Each row is a point. To make a cloud, some directions were put in groups of two or more. Within a group, all points are equally far from the middle, so they leave a hole (a ring in 2 directions, a hollow ball in 3). The other directions are filled evenly. Then the cloud was stretched, turned, moved and blurred a little. How many holes are there, and how many directions does each take, smallest first?

Cloud (15 x 2)
[[ 27  42]
 [ 55  24]
 [-19   3]
 [ 28  49]
 [ 30  27]
 [-26  24]
 [ 18  34]
 [ 59   5]
 [-32  -6]
 [ -5  46]
 [ 24  34]
 [-40  18]
 [ 42   7]
 [ 15   2]
 [ 29  46]]
Holes: 0

Cloud (13 x 2)
[[-28 -24]
 [-19  12]
 [ 29 -36]
 [ 20  32]
 [-20 -41]
 [ 11 -47]
 [ 46  -5]
 [ 14 -46]
 [ 10 -47]
 [ 44  16]
 [ 45  12]
 [ 41 -21]
 [ -8 -48]]
Holes: 1 (2)

Cloud (22 x 3)
[[ -3  53  12]
 [-35  23  26]
 [ -7 -45  37]
 [-40  -4  29]
 [-43  11  -9]
 [ 34  42  -3]
 [ 34   0  62]
 [-31  -1  42]
 [-44 -23   8]
 [-21   4 -37]
 [ 50   0  -5]
 [ 25  15 -29]
 [ 57  14  32]
 [ 56 -10  25]
 [-36  26  -9]
 [  4  10 -39]
 [  7 -38  49]
 [  3  54  12]
 [ 33 -43  21]
 [ 48  37  22]
 [ 23  53  14]
 [ 22  37 -19]]
Holes: 1 (3)

Cloud (31 x 4)
[[-12   9 -37 -15]
 [ 23   2  -1  50]
 [ 14  -5 -43 -38]
 [ 16 -53  19  48]
 [-29 -51 -22  23]
 [-23 -42  39 -26]
 [-17  -5 -25 -42]
 [-38  10 -23   7]
 [ 43   1  -8   9]
 [ 33 -29 -32  12]
 [ 10 -46 -25 -37]
 [-41  11  27  -2]
 [  3  21 -37 -12]
 [ 25 -51 -23  -4]
 [ -3 -59  12 -45]
 [ 11 -64  16  34]
 [  0 -63  25  50]
 [ 29 -29 -28  38]
 [ -9  37  13 -23]
 [ 13  14  41 -29]
 [ 54 -28   9 -17]
 [-51  16  -4  24]
 [ 21 -65  12 -14]
 [ 13 -53  24  47]
 [ -7 -47   8 -68]
 [ 52 -25 -11 -11]
 [ 18 -59  -9 -43]
 [ 29 -23 -38 -59]
 [ 47  14 -31 -37]
 [ -8  27  28  -4]
 [ -3  19  36  -4]]
Holes: 1 (3)

Cloud (48 x 6)
[[ 81  -8   2 -61  28  -3]
 [-25  23 -33  10  11 -27]
 [-13 -59 -15 -12 -21 -27]
 [  6  30  29  25  43  -7]
 [ 46 -30 -61  44  26  -4]
 [-38 -30  -3 -24 -18  27]
 [ 38 -52  31 -16   8  -6]
 [ 12 -65  28  34  14  -1]
 [ 29 -17  36 -12  74 -16]
 [  3  -5 -82  11  -2 -13]
 [  6  -2 -14 -37 -30  45]
 [ 26  12 -54  37 -11   3]
 [ 49 -59  13  -8 -25  31]
 [-12 -23 -12 -28 -53 -22]
 [  5   1 -36  48 -33  27]
 [ 29  13 -49 -60  -1  15]
 [ 41  14 -49  37  34  34]
 [-10  37  -5  21  19  -2]
 [ -1 -39 -43 -25   2 -21]
 [ -1   8 -40 -36 -32   8]
 [ 47 -17 -14 -21  10  52]
 [ 23 -58  -9 -15  -6  51]
 [ 34 -36  61 -18 -34  20]
 [  3 -78  -2   6   5  41]
 [-16   3 -39   5 -49  61]
 [ 37  42 -12  23  12 -38]
 [ 33   9  44 -39  37  -6]
 [  5 -60 -22  55 -14 -10]
 [ 19 -53  -5 -42 -19  16]
 [  7 -12  -1  44  29  31]
 [ 26   1 -13  41 -24  33]
 [-33  10  31  42 -45 -14]
 [  0 -48   7 -38  -3  -8]
 [-21 -74   9 -10  10  18]
 [ 10  -9  46  50 -31 -17]
 [ 46  -5  28  11   6  18]
 [ 51 -50 -10  20   2 -16]
 [  0  27 -17 -37 -13  -2]
 [-12 -11 -21 -33  20 -42]
 [ 32   9  37  19  32  -1]
 [ 18 -25 -12 -22 -33 -49]
 [  6  -4  23  55  14 -14]
 [-27  25  57  10 -43  -5]
 [ 17 -75  30  -1 -34 -25]
 [ 19 -72  -9  -9   8  -6]
 [ 48  50 -41 -65  -6 -10]
 [-26 -69 -24  -6   7 -17]
 [ 42 -41 -13  37  14 -12]]
Holes: 1 (3)
